Each point is reached from the start by the listed moves, each made once or not at all, plus a little noise. Say if it took an odd or an even number of moves. Then give how often each move was made.

Moves:
(1): [ 0.54 -0.18  0.34  0.34 -0.24]
(2): [ 0.09  0.69  0.26 -0.15 -0.13]
Start: [-0.14  0.09 -0.17  0.27  0.01]
Points:
[ 0.38 -0.08  0.17  0.61 -0.21] -> odd (1, 0)
[-0.22  0.11 -0.22  0.31  0.02] -> even (0, 0)
[ 0.50  0.65  0.46  0.46 -0.39] -> even (1, 1)

Moves:
(1): [ 0.54 -0.09 -0.30  0.12 -0.01  0.02 -0.08 -0.01 -0.01]
(2): [ 0.05  0.54  0.03  0.01 -0.24 -0.18 -0.25 -0.40  0.15]
(3): [ 0.42 -0.09  0.41  0.08 -0.08 -0.10  0.00  0.23 -0.24]
(4): [-0.14  0.41 -0.02  0.52  0.09  0.11 -0.08  0.16 -0.48]
(5): [ 0.16  0.16 -0.01 -0.08  0.41  0.11 -0.14 -0.08  0.00]
(6): [ 0.07  0.07  0.28  0.13 -0.21  0.65 -0.16  0.16  0.35]
(7): [ 0.20  0.19 -0.09  0.07  0.14  0.04  0.62  0.07  0.06]
(8): [-0.03  0.25 -0.06 -0.29  0.18 -0.13 -0.07  0.63  0.14]
(9): [ 0.20 -0.09  0.06  0.33  0.00 -0.24 -0.09 -0.02  0.53]
Start: [-0.14  0.00 -0.07 -0.38 -0.25 -0.06  0.14  0.20  0.21]
Points:
[ 0.91  1.16 -0.40  0.57  0.12 -0.23  0.12 -0.09  0.45] -> even (1, 1, 0, 1, 1, 0, 1, 0, 1)
[ 0.24  0.61 -0.02 -0.16 -0.11 -0.34 -0.38 -0.34  0.88] -> odd (0, 1, 0, 0, 1, 0, 0, 0, 1)
[ 0.32 -0.06  0.31 -0.31 -0.34 -0.19  0.13  0.41  0.00] -> odd (0, 0, 1, 0, 0, 0, 0, 0, 0)
[ 0.86  0.50  0.50 -0.17  0.18  0.24  0.29  1.15  1.02] -> even (0, 0, 1, 0, 1, 1, 1, 1, 1)
